Every row gives one point. Examples show where two turns around zero, p and q, send a point. Write where each new point lands after one turn and then the other. Backwards means that the second turn is done in reverse. Each puzzle has new turns, and all numbers are rounded.
In the rows, zero is written as 128.

Turn p:
[115,74,165] => [105,78,166]
[139,125,97] => [139,122,97]
[113,170,104] => [121,171,103]
[148,151,100] => [152,147,100]
[125,120,174] => [122,122,174]
Turn q:
[170,130,84] => [166,106,86]
[119,129,153] => [121,138,152]
[114,126,180] => [117,143,179]
[105,150,115] => [112,152,110]
[95,152,101] => [103,154,95]
[164,81,134] => [148,75,146]
Where do these land?
q, then p backwards: [145,119,160] => [145,124,161]
q, then p backwards: [113,115,163] => [113,126,165]
q, then p: [128,131,50] => [124,111,52]
q, then p: [126,147,138] => [136,148,133]

Turn p:
[111,200,139,102,112,146] => [126,208,129,122,117,113]
[100,171,161,152,172,147] => [120,174,155,177,164,135]
[111,99,81,116,111,144] => [87,107,97,110,106,140]
[147,120,92,133,116,127] => [131,110,91,124,116,125]
[155,106,148,101,146,128] => [150,116,140,98,152,148]
[114,103,87,159,137,111] => [101,86,104,152,130,114]
[133,95,133,122,123,58] => [139,76,149,105,136,80]
[189,95,150,114,129,152] => [178,107,126,101,132,177]
[93,163,163,152,107,139] => [122,167,163,163,101,120]
Turn q:
[186,156,172,143,135,79] => [178,146,175,117,129,68]
[104,93,160,109,90,130] => [92,86,151,114,101,132]
[173,99,119,127,110,161] => [166,96,145,134,129,168]
[135,116,111,161,148,154] => [137,129,124,167,153,147]
[59,144,87,140,130,119] => [80,154,71,150,112,126]
[150,154,154,104,105,118] => [143,140,156,92,105,120]
[118,101,82,102,132,124] => [130,101,77,118,130,142]
[99,161,139,138,173,139] => [99,173,126,133,164,121]
Where do these land?
q, then p: [93,98,89,105,86,100] => [89,92,101,104,77,122]
p, then q: [137,117,166,86,142,156] => [121,144,157,88,156,158]
p, then q backwards: [114,159,97,148,174,150] => [93,133,101,158,172,145]
q, then p backwards: [127,193,103,178,112,100] => [127,206,132,154,91,140]
q, then p: [124,103,162,131,119,107] => [126,100,165,120,125,116]
p, then q: [147,90,128,97,124,112] => [128,90,125,92,141,138]
q, then p: [154,135,152,151,139,169] => [154,149,152,155,147,158]

Turn p:
[128,128,139,144,82,149,137,96,140] => [124,128,140,152,91,162,139,107,147]
[141,117,142,129,85,142,136,131,180] => [145,135,146,133,74,134,138,141,166]
[130,125,155,118,112,116,132,92,163] => [114,144,164,138,105,117,143,110,155]
[167,123,118,141,97,118,148,110,160] => [153,136,125,152,84,112,126,104,152]
[129,116,123,85,134,129,114,150,70] => [136,94,140,98,147,129,123,130,69]
[147,105,126,148,115,105,104,164,78] => [143,97,127,156,132,123,88,153,82]
[104,136,145,131,136,112,123,128,107] => [105,135,136,138,148,131,132,137,107]
[121,106,130,128,118,122,158,138,115] => [144,113,128,146,128,125,156,136,115]
[130,135,128,130,182,156,121,133,123] => [137,132,119,102,179,137,117,127,144]
[120,174,112,122,169,138,128,148,126] => [125,162,95,92,159,130,122,133,120]
[91,143,90,132,179,121,107,118,147] => [82,131,88,101,162,107,125,128,152]
Turn q:
[123,99,149,108,123,103,114,135,121] => [124,120,156,116,106,95,119,125,126]
[117,105,143,123,140,101,144,138,130] => [119,123,152,129,126,100,148,115,134]
[152,113,129,124,99,112,111,121,141] => [161,128,126,126,103,110,115,138,138]
[117,117,108,159,145,110,124,143,117] => [123,108,132,165,147,113,132,128,116]
[123,107,147,153,104,180,122,140,128] => [133,117,156,141,101,179,130,150,124]
[161,144,127,115,130,111,127,122,99] => [147,137,112,106,136,110,125,125,95]
[140,117,138,127,111,111,107,142,137] => [143,134,142,133,112,106,116,146,131]
[115,174,142,139,147,214,109,59,151] => [126,151,114,113,147,232,81,93,151]
[120,225,141,109,120,128,144,145,136] => [93,213,86,118,140,138,135,139,120]
[142,114,110,128,149,110,155,153,136] => [133,116,131,129,155,103,163,140,135]
[109,107,103,145,127,123,157,113,119] => [123,94,113,147,125,130,153,106,132]
[116,113,98,106,141,132,123,125,122] => [111,95,116,115,139,121,120,130,136]
Where do these land?
q, then p: [165,101,115,115,125,114,153,79,86] => [152,84,145,128,119,100,133,70,109]
q, then p backwards: [101,124,153,150,163,144,110,108,122] => [137,132,156,135,129,138,105,87,99]
p, then q: [134,111,93,97,86,123,108,147,163] => [132,118,116,120,67,94,131,157,143]
p, then q backwards: [124,106,138,144,140,128,148,127,140] => [132,119,115,145,134,120,139,139,153]
q, then p: [135,124,165,143,133,162,128,149,144] => [150,156,150,119,136,164,131,145,134]
p, then q: [157,128,150,111,146,128,129,143,149] => [143,164,137,107,136,108,122,136,129]
q, then p backwards: [164,131,83,118,118,127,118,129,147] => [137,112,102,146,152,140,134,169,141]
p, then q: [110,153,154,154,122,119,125,112,133] => [106,152,125,156,134,156,124,122,127]
q, then p backwards: [96,145,116,131,135,115,101,187,93] => [88,130,140,141,126,69,98,145,105]
q, then p: [93,156,112,116,110,120,159,100,103] => [97,105,90,130,113,137,157,95,122]

Turn p:
[107,128,158,118,147,105,117,101,128,153,139,157] => [116,118,137,118,154,114,127,107,170,153,152,120]
[159,138,89,139,131,126,97,146,114,117,152,171] => [141,133,105,145,143,89,95,153,111,117,156,160]
[119,139,151,150,130,100,124,118,140,157,70,98] => [120,133,162,153,144,128,150,125,158,132,73,100]
[140,120,95,65,108,188,151,105,120,139,150,126] => [160,164,67,74,100,142,126,103,111,134,137,130]
[112,137,151,127,147,117,112,109,140,122,134,90] => [130,120,152,132,135,144,130,118,136,121,137,80]
[137,109,101,139,175,99,130,128,132,151,131,120] => [135,93,103,138,173,120,142,145,126,133,119,111]
[136,133,136,138,103,143,99,167,123,119,147,111] => [114,155,149,131,116,128,110,159,93,126,140,124]
[150,79,109,136,103,107,126,102,117,126,98,145] => [130,96,110,119,111,99,97,132,143,138,79,140]
[111,127,139,141,165,191,108,161,145,118,127,110] => [120,154,132,130,154,200,114,153,117,108,142,128]
[120,137,97,142,123,133,159,127,92,125,31,118] => [121,138,121,139,134,127,148,102,135,77,38,158]
[106,132,99,139,106,141,155,116,93,136,149,92] => [109,133,104,130,117,129,135,85,76,128,116,112]
[101,133,122,127,107,95,136,119,147,106,145,112] => [111,107,129,146,91,118,142,119,130,121,144,101]
[175,135,155,140,154,115,159,113,142,76,140,160] => [182,77,160,135,119,133,128,126,135,125,155,170]
[133,137,122,109,105,144,159,114,145,149,153,169] => [142,143,98,123,105,123,141,110,140,166,153,158]
[113,134,196,109,114,115,88,192,141,126,152,141] => [87,155,190,106,123,123,134,180,141,140,178,128]
Turn q:
[95,132,120,129,115,90,171,103,159,158,154,145] => [113,107,121,91,128,83,164,134,155,151,148,160]
[86,165,110,153,113,84,88,143,151,129,105,156] => [66,155,118,106,134,109,89,138,164,139,98,150]
[133,135,163,106,159,92,102,117,152,171,153,133] => [152,101,161,98,166,99,96,152,130,138,129,153]
[104,88,147,105,103,165,140,135,152,90,90,150] => [114,120,139,143,118,181,181,132,140,106,84,144]
[154,140,97,100,156,148,120,152,157,129,143,83] => [163,129,93,115,154,152,115,168,129,121,146,89]
[127,85,169,122,95,133,125,148,103,110,130,114] => [123,91,155,157,88,141,136,136,103,117,104,119]
[111,130,145,160,156,153,150,94,120,163,148,114] => [118,114,156,125,157,120,144,101,118,139,185,121]
[140,139,94,152,145,132,89,139,131,102,157,136] => [122,148,99,147,138,120,88,134,140,87,144,125]
[151,111,113,123,171,120,109,167,95,105,95,88] => [141,123,94,149,149,144,96,118,86,127,91,79]
[152,167,159,134,140,137,153,119,97,93,110,126] => [148,172,159,138,125,111,145,101,115,122,112,91]
[140,130,110,129,90,110,137,116,137,142,98,117] => [132,126,115,111,97,138,126,115,154,164,119,126]
[160,142,107,147,134,111,94,129,153,128,130,162] => [141,149,113,143,141,117,87,129,168,123,124,152]
[129,107,133,132,84,159,172,140,71,151,129,144] => [123,132,136,165,75,136,166,117,85,160,150,145]
[110,121,126,99,131,158,143,90,112,121,150,124] => [139,126,135,102,121,141,160,116,103,98,155,137]
Where do these land?
q, then p: [112,118,116,107,105,125,151,127,167,154,159,157] => [117,118,101,122,113,121,158,157,135,151,154,171]
q, then p: [118,136,96,121,144,145,122,120,108,125,124,101] => [137,140,107,114,132,127,119,107,103,105,139,110]
q, then p: [127,131,120,144,170,98,108,107,112,103,148,106] => [138,92,130,120,133,108,107,126,133,90,133,86]
p, then q: [130,71,165,159,70,157,119,150,190,198,125,135] => [80,145,149,126,143,178,110,182,128,222,158,149]
q, then p: [107,115,116,141,151,113,148,117,76,127,102,113] => [120,115,110,115,144,110,120,72,125,122,103,105]
p, then q backwards: [101,116,131,176,78,162,123,174,181,175,118,114] => [113,147,121,140,80,161,128,211,119,140,77,149]
q, then p: [157,134,92,155,146,126,114,138,72,124,128,131] => [133,135,123,164,146,90,88,101,105,115,127,105]
q, then p: [154,141,174,91,140,147,157,137,155,130,155,130] => [156,113,170,112,134,136,164,160,102,143,128,157]
q, then p backwards: [134,111,109,100,132,119,108,126,101,89,118,112] => [132,115,92,122,121,151,135,113,111,105,113,94]
q, then p: [130,153,167,106,101,115,148,130,126,94,162,140] => [125,118,178,125,88,106,162,140,126,121,122,144]
q, then p backwards: [128,162,116,110,130,106,108,90,101,137,111,119] => [140,120,144,99,106,160,121,105,87,132,137,126]
q, then p: [107,128,164,121,118,166,125,124,159,127,141,174] => [121,121,159,132,122,162,144,130,146,135,161,179]
q, then p: [128,143,120,114,163,93,116,147,113,115,104,135] => [134,135,127,131,162,104,132,127,145,88,102,119]
q, then p: [158,134,107,147,145,120,145,106,130,94,98,123] => [174,120,115,156,121,131,129,109,136,119,108,100]
